Each row is a point. The last column is the point's height on a tilted bowl or saddle (a function of degree 2), plus a little noise. Count its main directions that bend up, bend down and stay straight.
In the rows, 128 means zero.

Points (11 x 3):
[[126 204 197]
 [126  57 117]
 [122 119 111]
 [124 131 117]
 [179 196 214]
 [158 112 118]
 [133 170 150]
 [121  58 118]
 [130 113 109]
 [131 109 109]
 [ 89 128 128]]
Directions: 2 up, 0 down, 0 straight

Points (15 x 4):
[[107  83 152 113]
 [116 107 102 118]
 [137  96 136 133]
 [ 89 126 164  89]
 [137 164  38  68]
 [100 107 123 110]
 [102 157 125 107]
 [202 133 172 150]
 [ 97 119 141 103]
 [153 168 164 129]
 [ 86 110 165  83]
 [118 110 116 118]
 [ 64 113 102  87]
 [189 219  64  38]
 [133 136 131 124]]
Directions: 0 up, 1 down, 2 straight

Points:
[[109 107 137  91  84]
 [115  58 162  62 129]
 [194  94 105 102  87]
 [ 74 102  99 164  96]
 [139 141  58 174 105]
 [176 189  90 104 127]
 [104  98 133 138 104]
 [103 118 103 139  93]
 [116 123  91 129  86]
 [135 169  90 168 144]
 [111 134 145 171 134]
 [105 138 210 104 128]
 [135 127 168 104 113]
 [ 79 163 186  70  72]
 [173 129 176 117 108]
 [ 97 163 119 158 143]
 [221  92 155 143  43]
 [143 131 115 199 115]
 [103 116 186 113 114]
 [123 179  86 183 168]
 [119 112  65 111  70]
 [143  87 157 111 110]
 [ 62 168 167 119 113]
 [129 122 165  93 101]
 [123 153  89 115  88]
 [ 66 109 126 106  59]]
Directions: 1 up, 1 down, 2 straight

Points (42 x 7):
[[175 163 148 117  85  98 132]
 [144  92 116 182 163 122 155]
 [196 168 148 113  57  94 124]
 [137  82 132 122  52 102 136]
 [133 190 139  91 153 115 104]
 [130 157 149 110 154 164 121]
 [138 134 140 173 159 104 138]
 [168  84 121 144 124 108 141]
 [151 122 138 138 144 127 137]
 [ 88 166 156 163 134 130 108]
 [129  99 146 145 176  93 143]
 [166 165  90 115  57   7  13]
 [114 129 103 123 182  74 115]
 [ 88 187 164 107 127 166  96]
 [132  83 152 150 162 185 112]
 [111  52 122 102 148 168 124]
 [ 96 178 157 127  79 119 106]
 [148  99 103 175 174 139 128]
 [147 142 121 147  87 113 132]
 [133 105 141 185 146  71 180]
 [ 85  48  90 116 123 145 145]
 [144 190 131 118 128 103 104]
 [148 211 166 170 183  68  44]
 [125 122 135 143 129 166 132]
 [127 140  97 202 110 180  98]
 [164  80 138  57 119 164 165]
 [167 170 112 145 111 122 111]
 [111  87  90  59 106 174 126]
 [109 140  82 138 135 105 126]
 [ 96 133 193 135 160  79 124]
 [ 64 161 115 140 154  98 108]
 [ 81 148 131 114  96 179 108]
 [104 199 138 144 187 162  32]
 [ 90 125  79 148 151 140 123]
 [ 82 187 132 177 121 125  86]
 [144 175 111  94 126  82  99]
 [176 169 140 121 194 166  75]
 [ 84 124  82  54 183 163  60]
 [ 85  67 105 192  85 152 178]
 [156 119 161 164 146 104 140]
 [162 155 122 139 128 115 122]
 [139 161 147 154 146 161 107]]
Directions: 1 up, 5 down, 0 straight

Points, 67 rows:
[[156 150  78 100 141 154 132 108 132]
 [123  99  97 107 115  66 147 169  75]
 [128 157 187 158 151  94 147 125 104]
 [116 201 168 148 129 163 130 173  76]
 [129 116 137 149  85 141 101 145 122]
 [154  92 156 117 134  84 198 196  73]
 [217 138  92  99 143  54 121 116 131]
 [197 113  92  92 165 159  58 152  78]
 [130 120 146 166  91 151 137 101 127]
 [213 148  91  81 159 197  98 157  69]
 [216 115  97 126 121 142 130  92 141]
 [157 102  76 106 170 121  78  77  95]
 [134  82 149 123 119 115 119 178 101]
 [172 101 127 110  72  87 170 153 123]
 [139 179  94  30 153 152 134 129  78]
 [134 125  84 137 136 158 162 110 129]
 [186 147 126 159 107 141  70 146 128]
 [114 100 140 178 147 145 127 178 108]
 [ 58  79 153 185 124 111 148 100  72]
 [105 110 161 167 129 107 115  77 106]
 [160 144 131  73 157 142  98 132 108]
 [194 104 109 117  66 139 104 159 120]
 [ 86 162 145 143 112 119 136  77 113]
 [146 142 171 120 125 132 140 169 117]
 [ 83 167 132 111 102  97 203  94  78]
 [ 65 126 143 113 107 145 168 116  91]
 [163  98  79  91 183 101 134 234  21]
 [159  85 169 111 103  91 115 169 117]
 [160 153  98 132 210 101 106 122  92]
 [ 68 111  79 119 155 171 128 152 131]
 [116 129 107 140  64  86 123 107 117]
 [110 111 128  86 115 148 111 183  87]
 [129 161  90  77 121  79 176  93 111]
 [149  85 135 162 147 137 193 104  90]
 [211 155 106 119  97 162 111 168 118]
 [ 91 115 146  84 153 105 149  75  74]
 [ 98  83 132 173 116 117 106 135 107]
 [105  89 163 158 137 115 135 115 102]
 [145  49 137 149  61  80  71  74  63]
 [152 100 161 131 127 117 179 153 111]
 [140 154 114  24 111 145  44 131  57]
 [173 101 122 193 138  35 204 146  69]
 [128 148 143 162 124 126 160  94 123]
 [102 100  77 181 132 119  93 140 121]
 [128 160 157 110 119 166 171 161  88]
 [137 165  78 164 119 148 108 141 130]
 [178 115 144 118  94 190 134 115 121]
 [ 82 131  70 126 136 124 141 156 116]
 [ 92 127  77 113 184 135 152 163  93]
 [127 119  91 150 144 127  89  80 133]
 [ 88 103 152 119 249 178 115 113  55]
 [132 108 171 101 118  64 159  81 100]
 [180 156 109 172 175 192 107  99 107]
 [132 154 205 124  89 211 131 132  83]
 [131 120 140 105 143 184 118  97 111]
 [ 82 142 134 157 189 110 167 177  63]
 [104 115 172 142 105 112 144 154  99]
 [ 86  95 139 131 121 141 139  74 104]
 [181  80 109 159 100 147 138 127 120]
 [ 98 120 155 118 132 101  65  90  93]
 [ 82 150 123 195 106 109 167 122  90]
 [183 108  93 148 115 192  81 112 113]
 [188 147 135  82 146 106  81 114 127]
 [150 120 179 132 117 176  57 107 111]
 [159 199 152  88 141 144 100 161  96]
 [122  90  77  99  94 156 163 176  82]
 [212 167  74 106 135 164  73  75 122]]
Directions: 1 up, 6 down, 1 straight

Points (61 x 9):
[[176 121 128 197 113 102 142  76 106]
 [111 126 101 149 119 117 139 162 115]
 [152 195 134  99 143 137  64 138 104]
 [137 166 207  64 108 130 180 158  54]
 [119  76 115 178 156 113 191 128  89]
 [154 138  43 147 157 136 145 144  98]
 [140 127  44  68 166 150 135 156  89]
 [190 147 219 173 122 137 202  31  39]
 [124 206 151  93  75 159 183 160  52]
 [157 125 140 182 103 103 102 120 125]
 [ 56 174 109 123 100 102  93 154  73]
 [124 104 176 160 156 115 174 133 100]
 [ 79 100 154 125  91 103 126 117 105]
 [148  94 158 154 112  95 118 132 132]
 [ 82 165 111 181 144 144 189 108  62]
 [102 106 152 100 143 119 116 103 123]
 [ 55 141 164 116 143 113 126 184  71]
 [212 100 119  90 141 172 141  94 113]
 [150 131 125  86 143 132 158 195 102]
 [159 103 149 179 120 184 107 158 126]
 [190 109  89 111  49 155  56  92 100]
 [151 141  81 116 115  85 126 161 113]
 [ 98  93 169 121 130 143  24 137 123]
 [119 204 140 129 162 106  84 146  90]
 [107 112 138  97 140 156 191 152  87]
 [171 111  93 172 141 174 146 134 116]
 [141 142 104 179 127 156 129 212 101]
 [147 137 161 177  75 103 193 133  80]
 [172 145 120 121 113 144 135 178 121]
 [149 144 174  88  76 133 102 118 110]
 [ 92  84 116 123 167 112 137 120 114]
 [164 133 172 102 101 177 132 124 114]
 [180 152 118 178 100  86  79 154 111]
 [126  86 114  96 113 108 151 129 122]
 [126 158 105 203 146 125 160 142  90]
 [130 113 129 170 173 161 148  74 115]
 [179  88 128  77 108 138 118 165 128]
 [156 111 163 207  83 144 139 137 103]
 [147 120 120 154 142  90  78 101 132]
 [ 84 147 117 115 143  69 141 114  88]
 [152 122  56 120 137 109 104 138 118]
 [170  68 118 229  64 134 153  91  79]
 [121 111 112  51 125 144 110 153 116]
 [157 142 158 156 113 159 128 150 123]
 [132  80 131 115 133 139 113 105 140]
 [157 147 125  61 121 119 137 129 111]
 [119 130  41 141  57  98 170 137  77]
 [127 116 132 159 138 150  97 153 135]
 [ 85 123  72 163 161 123  31 103  94]
 [ 88 144 109 180 130 190  71 148  97]
 [148 225 126 110  80 133 112 140  75]
 [ 90  56  72 117 121  64 112 183  93]
 [ 91 126  80 120 118 101  88 121 112]
 [155 240 178 165  89  74 122 174  40]
 [144  86 104  67 140  82 147  94 108]
 [171 111 171 199 111  90 131 192 101]
 [ 69 125 106 116 127 174 189 178  62]
 [156  33  85  92 174 158 128 180 101]
 [123 141 102 123 120 131  63 150 126]
 [161 142 134 147 153 138 118 129 133]
 [154 122  32 122 138 114 199 102  72]]
Directions: 0 up, 8 down, 0 straight

Points, 72 rows:
[[154 137 164 114 128 132 154  85 104]
 [143  89 129 116 130 120 158  85  93]
 [111 121  45  81 106 124 128 104 141]
 [ 68 174  64 127 195 158  92 119 180]
 [110 130 138 154 170 138 162 142 109]
 [143 138 162 151 172 134 174  75  92]
 [159  91  38 175 145 170 154 144  62]
 [ 64 116 117 140 126 157  86  72 182]
 [139 136 100  80 170 113  84  91 185]
 [ 86 119 196  86 168  65  63 101 123]
 [128 133  97 115 119 112 153  81 121]
 [106  84 194  86 132  74  85 148  71]
 [132 171 109 114 137 152  69  82 176]
 [113 130 162  50 182 179  66 134 221]
 [163 145 114  90 156 128 108 160 160]
 [167 118 153 157 117  96 133 136 106]
 [146  33  78 208 159 111 214 113   7]
 [189 106  56  96 162 142 134 100  74]
 [121 133 142  91 159 116 147  82 126]
 [188 149 130 117  91 110 126 128 114]
 [152 122  93 170  99 142 142  68 130]
 [123 156 117 127 195 165 122 133 142]
 [133 160 148 161 101 119 128 135 147]
 [ 99  11 123 133 151 152 131 150  64]
 [ 55 154 137  96 121 112 113 118 151]
 [110 154  55 100 114  88  85  84 155]
 [141  90  87 165 136 223 201  75 134]
 [143 116 120 126 153  54 130  96  90]
 [157 117 141  94 156 143  88 104 144]
 [ 70 196  90 137 109 101  94  46 135]
 [135 141 214 153 151 162 108 121 121]
 [150 133 153 126 165 124 178 147  97]
 [152 132 196 135 119 125 103 111 111]
 [140 215 113 120 209 101 155 151 117]
 [130 180 104 118  98 143 178  90 112]
 [ 97 103 107 168 154 152 151 130 125]
 [111 168 177 129 112 125  73 144 147]
 [155 155 101 144 164 109 185  76  76]
 [ 93 141 162  87 170 115 144 126 140]
 [130 181  77 114  80 156 144 167 136]
 [ 35 188 174 189 192 116 120  52 115]
 [169 101 134 137 109 180 105  19 117]
 [149 164 112 116  93  83 130 139 130]
 [122  82  96 159 187 153  71 150 122]
 [119 103 108  67 211 107 187 140  85]
 [107 155 116 122 158 114 146 110 138]
 [140 129  88 117 144 108 149 124 116]
 [142 137 116 114  99 129 148 110 127]
 [105 127 113 105  94  54 186 213 138]
 [ 93 137 126  63 180 138 182 105 134]
 [138 163 102 123 139 144  98  95 157]
 [ 94 126 144 144  92  78 111 120 120]
 [149 102 127 147 162  73 168 117  60]
 [103 131 153 133  71 128 144 125 144]
 [101  74  79  95 103 100 154  89 115]
 [169  63  88  98 185 148 132  97  69]
 [114 125 117 154 187 117 133  80 129]
 [176 112 182 117 178 161 132 138  91]
 [146 200  91 145 219 103 145 104  99]
 [ 97 146 125 130 172 197  90 129 173]
 [ 67 137 153 143 117  68 140  96 120]
 [190 128 123 148 156 240 114 100 134]
 [ 85 147  91 120  82  84 145 171 137]
 [ 72 128  94 189  71 174 136 130 170]
 [155 103  83  98 138 112  74 161 142]
 [119 153 142 149 183  88 132 119 121]
 [115  86  58 103 133 109 144 127 117]
 [113 113  89  71 117  64 141 141 128]
 [160  96  45 125  81 137 111 128 100]
 [150 105 109 142 180 161  77 123 145]
 [ 89  51 116 111  85  64 140 163  77]
 [102 123 101  81  56  71 123 123 104]]
Directions: 2 up, 4 down, 2 straight
